Each wall is flat, endless, passes through zero and stands at right angles to its row. A trip goes straight from one point to another. List the walls that it crosses, first one first.

Walls:
(1): 0.022, 0.071, 0.029
(2): 0.012, -0.026, 0.037
(3): -0.012, 0.005, -0.047
(4): -0.086, -0.001, -0.096
(5): 0.060, -0.060, -0.047
(6): 0.000, -0.026, -0.046
(7): 0.018, -0.015, -0.048
(8): -0.009, -0.017, 0.051
(9): 0.018, 0.005, -0.017
(10): 0.037, 0.001, -0.041
Trips:
-0.083, 0.024, 0.016 to -0.027, 0.039, 0.033 -> 3, 4
0.009, 0.014, 0.036 to 0.034, -0.004, 0.091 -> none
0.050, 0.077, -0.009 to 0.059, -0.028, 0.046 -> 3, 7, 5, 2, 8

Walls:
(1): -0.042, 0.028, -0.016, -0.011, 0.024, 0.037
(2): 0.046, 0.042, -0.010, 0.003, 0.040, -0.031
(3): 0.012, -0.012, -0.029, -0.007, 0.049, 0.023
(4): 0.030, -0.036, -0.083, 0.015, 0.012, -0.037
(5): 0.015, 0.014, 0.050, 0.000, 0.004, -0.069
(6): -0.026, 0.033, 0.089, 0.046, -0.034, -0.068
(7): -0.070, 0.023, 0.004, 0.049, -0.034, 0.003
(8): 0.018, 0.065, 0.050, 0.046, 0.067, -0.077
(9): -0.123, 0.059, 0.050, 0.006, 0.067, -0.064
(10): 0.001, 0.022, 0.019, -0.017, -0.037, 0.012
(11): 0.050, 0.047, 0.044, -0.024, -0.059, -0.019
(12): 0.016, 0.018, -0.080, -0.036, -0.024, -0.087
Trips:
-0.014, -0.067, 0.016, 0.042, 0.016, 0.005 to -0.041, -0.037, 0.041, -0.048, -0.028, 0.020 -> 4, 9, 3, 10, 1, 11
-0.055, 0.004, 0.036, -0.095, 0.036, -0.056 to 0.046, 0.010, 0.025, -0.005, -0.042, -0.060 -> 1, 9, 4

Walls:
(1): 0.009, -0.022, -0.024, -0.005, -0.069, 0.003, 0.060, -0.015, -0.084
(2): 0.019, 0.000, 0.017, -0.025, 0.023, -0.025, -0.029, 0.080, 0.077
(3): -0.069, -0.016, 0.002, 0.064, 0.001, 0.091, -0.019, 0.011, 0.031
(4): 0.038, 0.004, 0.060, -0.053, 0.032, -0.055, -0.034, -0.039, 0.031
(5): 0.026, -0.029, 0.086, 0.060, 0.018, 0.035, -0.098, 0.044, 0.102
(6): -0.093, 0.006, 0.015, -0.102, 0.079, -0.026, 0.004, 0.000, -0.020
(7): 0.090, -0.059, -0.055, -0.035, 0.007, -0.051, 0.014, -0.003, 0.007
Trips:
0.011, 0.045, -0.072, 0.028, -0.100, -0.001, -0.005, -0.047, -0.035 to -0.096, 0.054, 0.000, 0.019, -0.010, 0.037, -0.068, 0.010, 0.041 -> 7, 3, 1, 5, 6, 2
-0.009, 0.032, -0.056, 0.053, -0.027, -0.004, 0.014, -0.006, -0.016 to 0.041, -0.018, -0.054, -0.010, -0.070, 0.021, 0.020, 0.022, 0.002 -> 7, 3
0.009, 0.064, 0.004, -0.019, 0.007, -0.008, 0.025, -0.027, -0.008 to -0.104, 0.047, -0.076, 0.011, -0.062, -0.043, 0.017, 0.053, 0.041 -> 4, 2, 3
0.010, -0.054, -0.036, -0.023, -0.003, 0.002, 0.069, -0.028, -0.076 to 0.043, 0.054, -0.057, -0.019, 0.021, -0.055, -0.006, -0.054, -0.023 -> 4
0.013, 0.021, 0.029, -0.012, -0.039, 0.045, -0.040, 0.068, 0.043 to 0.016, -0.068, -0.001, -0.042, 0.005, -0.006, -0.065, 0.024, -0.053 -> 4, 7, 6, 3, 1

Walls:
(1): -0.063, -0.008, 0.030, 0.030, 0.012, -0.028, -0.045, 0.010, -0.008, 0.096, -0.056, -0.096
(2): -0.004, -0.071, -0.023, 0.111, 0.010, 0.089, 0.032, 0.043, -0.050, 0.006, 0.016, -0.019
(3): 0.010, -0.013, 0.040, 0.055, -0.090, -0.020, 0.047, 0.028, 0.021, 0.008, 0.032, -0.069
(4): -0.002, 0.035, 0.023, 0.078, -0.047, 0.038, 0.076, 0.036, -0.046, -0.017, 0.028, 0.038
(5): 0.040, -0.004, 0.001, -0.041, 0.001, 0.013, 0.040, -0.029, 0.047, -0.053, -0.026, -0.038
(6): -0.065, -0.066, 0.035, 0.021, -0.001, 0.018, 0.008, 0.002, -0.013, -0.113, 0.042, -0.062
(7): -0.046, -0.027, 0.023, 0.027, 0.014, 0.053, 0.021, -0.035, -0.044, -0.041, -0.015, -0.041
(8): 0.025, -0.076, -0.010, -0.005, 0.062, -0.062, 0.028, 0.044, 0.025, 0.025, -0.043, 0.019
Trips:
-0.001, -0.002, -0.018, 0.014, -0.028, 0.034, 0.064, 0.016, -0.021, 0.007, -0.041, 0.034 to -0.051, 0.038, 0.006, -0.019, 0.037, -0.044, 0.030, -0.033, -0.035, -0.065, 0.017, 0.027 -> 3, 8, 6, 2
0.006, 0.032, 0.027, -0.044, -0.089, -0.021, -0.025, -0.014, -0.019, 0.089, -0.019, 0.083 to 0.002, 0.072, -0.064, 0.017, 0.029, 0.037, 0.072, -0.031, 0.009, -0.014, -0.077, -0.012 -> 1, 5, 7, 2
-0.044, -0.091, 0.021, 0.028, 0.052, -0.031, 0.057, -0.002, -0.003, -0.016, -0.004, 0.050 to 0.001, -0.039, 0.072, -0.003, 0.002, -0.035, -0.069, 0.047, 0.015, 0.019, 0.038, 0.027 -> 1, 4, 7, 3, 2
0.003, 0.027, -0.039, 0.056, -0.008, 0.027, -0.035, 0.021, 0.070, -0.023, -0.043, 0.032 to 0.069, 0.022, -0.018, 0.025, 0.030, 0.058, -0.024, -0.061, -0.027, 0.002, 0.033, 0.011 -> 7
0.020, -0.012, -0.050, -0.020, 0.011, -0.039, 0.024, -0.067, -0.029, 0.046, 0.015, 0.052 to 0.015, -0.015, 0.066, -0.075, -0.086, 0.019, -0.066, 0.013, 0.065, 0.059, 0.063, 0.081 -> 8, 3

Walls:
(1): 0.067, -0.004, 0.050, 0.070, -0.009, 0.085, 0.020, -0.037, -0.001, -0.032, -0.054, -0.034, 0.046, -0.098, -0.042, -0.023, 0.021, -0.057
(2): -0.038, 0.035, -0.127, -0.003, 0.025, 0.027, -0.017, -0.079, -0.025, -0.056, 0.032, -0.021, -0.054, 0.049, 0.005, -0.039, -0.033, -0.016
(3): 0.079, 0.023, -0.060, 0.014, 0.042, 0.027, 0.056, 0.036, 0.063, 0.027, 0.026, 0.074, -0.078, -0.123, 0.055, -0.014, -0.037, 0.036
(4): 0.019, 0.038, 0.020, 0.003, 0.024, 0.018, 0.027, 0.000, -0.007, -0.036, -0.005, 0.033, -0.016, 0.026, -0.055, -0.057, -0.042, 0.033
(5): 0.011, -0.062, 0.016, -0.028, -0.050, 0.022, 0.005, -0.066, 0.036, 0.037, 0.058, 0.054, -0.013, 0.032, 0.004, 0.004, -0.037, 0.006
(6): -0.036, -0.042, 0.005, -0.034, -0.061, 0.001, -0.051, 0.029, 0.029, -0.013, -0.030, -0.009, -0.109, -0.051, 0.034, -0.041, 0.028, -0.058
(7): 0.009, -0.037, -0.020, -0.016, 0.057, 0.052, 0.008, 0.031, -0.112, -0.019, -0.066, -0.011, -0.055, -0.016, -0.054, -0.033, 0.044, 0.035
Trips:
0.080, -0.034, -0.004, -0.008, -0.044, 0.001, 0.008, 0.011, -0.005, 0.004, -0.014, 0.015, -0.018, 0.009, -0.047, -0.060, 0.003, 0.008 to -0.033, 0.000, -0.017, -0.046, 0.016, 0.033, 0.013, -0.053, -0.002, 0.006, -0.063, 0.041, -0.016, -0.041, 0.032, -0.046, 0.033, 0.081 -> 2, 1
-0.010, 0.041, 0.024, -0.029, -0.068, -0.049, 0.036, -0.031, 0.042, -0.059, -0.046, -0.069, 0.003, -0.028, 0.017, -0.039, 0.008, 0.029 to 0.045, -0.041, 0.003, 0.069, -0.099, -0.022, -0.002, 0.057, -0.035, 0.035, 0.013, -0.044, -0.019, -0.010, -0.010, -0.032, 0.004, -0.073 -> 4
0.040, -0.025, 0.002, -0.028, 0.010, -0.025, -0.016, 0.033, -0.030, 0.010, 0.046, 0.028, -0.009, 0.038, -0.006, 0.110, -0.021, -0.001 to -0.063, 0.057, -0.005, -0.017, -0.007, -0.042, -0.014, 0.053, -0.058, 0.007, 0.043, -0.048, -0.057, 0.014, 0.011, -0.068, -0.012, -0.066 -> 2, 6, 5, 7, 4
-0.023, -0.011, 0.003, -0.057, 0.002, -0.102, 0.001, 0.048, 0.059, -0.031, -0.043, 0.056, -0.009, -0.033, -0.042, -0.001, 0.000, -0.042 to 0.034, -0.035, -0.058, 0.043, 0.052, 0.073, -0.024, 0.061, -0.041, -0.034, 0.014, -0.060, -0.032, 0.005, 0.002, 0.005, -0.016, 0.014 -> 7, 2, 1, 6
0.001, -0.051, -0.017, 0.028, 0.054, 0.079, -0.039, 0.044, -0.010, 0.000, 0.022, 0.026, 0.062, 0.073, -0.076, 0.071, 0.024, 0.048 to -0.006, 0.065, -0.076, -0.059, -0.048, -0.026, 0.051, 0.017, -0.019, 0.008, 0.038, 0.002, -0.036, -0.066, 0.035, -0.035, -0.015, 0.032 -> 2, 3, 5, 6, 7
0.039, -0.016, 0.011, -0.018, -0.035, 0.000, 0.027, 0.006, 0.048, 0.062, -0.013, 0.155, -0.054, -0.027, -0.029, -0.032, -0.003, -0.017 to 0.061, -0.024, 0.026, -0.061, -0.047, 0.045, 0.009, 0.035, -0.071, 0.077, -0.053, -0.105, 0.055, 0.013, 0.007, 0.040, -0.065, -0.009 -> 1, 7, 4, 6, 3, 5
0.057, 0.007, -0.009, 0.060, 0.067, -0.047, 0.006, -0.004, -0.028, -0.034, -0.027, 0.019, 0.020, -0.012, 0.030, 0.043, 0.040, -0.017 to 0.035, -0.037, -0.022, 0.001, 0.063, -0.025, -0.106, 0.054, 0.009, 0.057, -0.073, 0.011, 0.027, 0.004, -0.037, 0.040, 0.109, -0.069 -> 3, 6

Walls:
(1): -0.029, 0.025, -0.021, -0.010, 0.062, -0.045, 0.081, 0.012, 0.047, 0.075, -0.043, 0.040, 0.052, -0.054, -0.001, -0.035, -0.047, -0.066, 0.026, -0.035, -0.053, 0.015, -0.049, -0.070, -0.021, -0.052, -0.002, -0.019, 0.027, -0.048, 0.019, -0.008
(2): -0.082, 0.069, -0.093, 0.087, 0.035, -0.026, -0.011, 0.001, 0.041, 0.007, 0.045, 0.028, 0.068, -0.025, 0.104, 0.027, 0.017, 0.015, 0.004, 0.014, -0.006, 0.077, 0.002, 0.056, -0.056, -0.001, 0.012, 0.016, -0.057, -0.004, -0.039, 0.075
(3): -0.048, -0.025, -0.011, 0.039, 0.024, -0.016, -0.008, -0.048, -0.092, -0.068, 0.098, -0.007, 0.034, -0.010, -0.045, 0.066, 0.014, -0.007, 0.000, 0.036, 0.029, -0.003, 0.057, 0.008, -0.001, 0.000, 0.036, 0.029, 0.062, 0.008, -0.119, 0.026
(4): 0.038, -0.064, -0.035, -0.003, -0.098, -0.013, -0.020, -0.039, 0.015, 0.066, -0.043, -0.036, 0.028, -0.029, -0.002, -0.007, -0.015, 0.039, -0.041, -0.044, -0.027, -0.018, 0.057, 0.023, 0.028, 0.058, -0.004, 0.011, 0.034, 0.043, 0.011, -0.034
(5): -0.039, 0.028, 0.009, -0.028, -0.044, 0.031, -0.055, -0.042, -0.083, -0.025, 0.099, -0.007, 0.017, -0.083, -0.011, -0.077, -0.024, -0.043, -0.020, 0.016, 0.036, 0.028, 0.012, -0.039, -0.018, -0.015, 0.009, 0.033, 0.029, -0.005, 0.043, -0.073
(6): 0.075, 0.041, -0.012, 0.038, -0.045, -0.088, 0.008, -0.034, 0.029, -0.068, 0.003, 0.020, 0.016, -0.017, -0.014, 0.021, 0.030, 0.072, -0.047, -0.029, 0.014, 0.016, -0.069, -0.026, 0.036, -0.082, -0.031, 0.061, -0.024, -0.036, 0.013, 0.007
(7): 0.023, 0.000, -0.077, -0.027, -0.033, -0.039, -0.011, -0.030, -0.017, -0.016, 0.070, -0.004, -0.006, 0.005, 0.064, -0.065, 0.018, 0.031, -0.031, -0.008, 0.008, -0.051, 0.002, 0.017, 0.026, 0.024, -0.015, -0.006, -0.039, -0.008, -0.048, -0.017
(8): 0.062, -0.058, 0.043, -0.031, -0.053, -0.077, 0.052, -0.034, 0.008, 0.047, 0.006, 0.078, 0.014, 0.100, 0.039, -0.047, -0.065, -0.001, 0.002, -0.039, 0.026, -0.117, 0.047, -0.058, -0.026, 0.088, -0.030, -0.054, 0.025, -0.058, -0.033, 0.017
(9): -0.016, 0.034, 0.010, -0.004, 0.023, 0.072, -0.024, -0.021, -0.043, 0.027, 0.061, 0.030, -0.009, 0.046, -0.057, -0.059, 0.016, 0.025, -0.084, -0.043, -0.068, 0.046, -0.036, 0.022, -0.024, 0.004, -0.062, -0.081, 0.011, 0.012, 0.019, 0.091
(10): -0.018, -0.001, 0.016, -0.018, -0.006, 0.021, 0.010, 0.024, 0.039, 0.001, -0.045, -0.049, 0.036, -0.073, -0.071, 0.032, -0.097, 0.031, -0.032, -0.018, -0.034, 0.037, -0.029, -0.005, -0.023, -0.054, -0.036, 0.035, 0.045, 0.134, -0.069, 0.028
(11): 0.006, -0.044, -0.011, -0.008, 0.037, 0.053, -0.034, -0.006, -0.020, 0.018, 0.036, -0.019, 0.104, 0.001, -0.017, 0.038, -0.032, 0.056, -0.003, 0.013, -0.002, -0.009, 0.021, -0.058, 0.001, -0.041, 0.090, -0.003, 0.013, 0.050, -0.034, 0.047
(12): -0.012, 0.030, -0.028, -0.046, -0.032, 0.009, -0.024, 0.023, -0.006, -0.025, 0.050, -0.048, 0.069, -0.041, 0.022, 0.080, 0.069, 0.002, -0.045, 0.009, 0.028, 0.004, -0.062, 0.056, -0.028, 0.004, -0.016, 0.016, -0.059, 0.003, -0.067, -0.050
Trips:
-0.032, 0.034, -0.037, -0.003, -0.027, 0.023, -0.053, 0.116, -0.024, 0.010, -0.034, -0.025, -0.035, -0.069, 0.009, 0.021, -0.024, -0.048, 0.036, -0.029, 0.000, 0.023, 0.002, 0.025, 0.020, -0.031, -0.050, 0.026, 0.008, 0.059, 0.017, -0.043 to -0.034, 0.062, -0.034, -0.062, 0.024, 0.004, 0.001, 0.045, -0.098, 0.026, -0.025, 0.044, -0.025, -0.031, -0.002, -0.015, -0.013, 0.047, -0.031, -0.021, -0.056, -0.015, -0.015, -0.029, 0.040, 0.053, -0.076, -0.030, 0.022, 0.015, -0.004, -0.002 -> 2, 9, 7, 12, 8
0.010, 0.052, 0.028, 0.016, 0.038, -0.025, 0.014, -0.057, -0.013, 0.003, 0.019, 0.044, -0.051, 0.010, 0.065, 0.037, -0.007, 0.028, 0.038, -0.057, 0.041, -0.010, -0.037, 0.035, 0.014, 0.022, -0.062, -0.050, 0.041, -0.067, -0.005, 0.016 to 0.014, 0.002, -0.043, -0.007, 0.035, 0.062, 0.094, -0.024, -0.030, -0.008, -0.071, 0.062, -0.076, 0.038, -0.060, -0.031, 0.013, -0.003, 0.075, 0.076, -0.014, 0.002, -0.006, 0.031, -0.037, -0.034, -0.086, 0.028, 0.018, -0.020, 0.008, 0.041 -> 7, 2, 6, 8
-0.012, -0.027, 0.005, 0.010, -0.048, 0.024, -0.027, 0.015, -0.036, 0.027, 0.054, -0.129, -0.004, 0.006, -0.040, -0.045, 0.020, -0.004, -0.017, -0.011, 0.063, -0.015, 0.056, -0.024, -0.021, 0.012, 0.010, 0.008, 0.018, 0.027, 0.059, -0.074 to -0.016, -0.003, 0.046, 0.065, -0.084, -0.039, 0.018, 0.024, 0.010, 0.064, -0.014, -0.008, 0.029, 0.027, -0.003, 0.015, 0.079, -0.068, 0.014, -0.008, -0.038, 0.080, 0.000, -0.020, -0.029, 0.011, -0.030, 0.008, 0.034, 0.048, 0.055, -0.025 -> 7, 11, 3, 12, 1, 9, 10, 2
-0.045, 0.011, -0.031, -0.012, 0.024, -0.054, -0.025, 0.057, -0.031, 0.022, 0.020, -0.060, 0.026, -0.096, 0.002, -0.015, 0.007, 0.034, 0.052, -0.020, 0.024, 0.020, -0.027, 0.021, 0.017, -0.003, -0.012, 0.048, 0.061, 0.033, 0.020, -0.043 to -0.031, -0.069, -0.008, -0.114, -0.033, 0.007, -0.001, -0.004, -0.067, 0.033, 0.090, 0.038, -0.080, 0.005, 0.024, 0.135, -0.012, -0.005, 0.011, 0.045, -0.047, 0.034, 0.049, 0.008, 0.019, -0.020, 0.016, -0.007, -0.067, 0.031, -0.014, 0.023 -> 6, 1, 4, 10, 2, 9
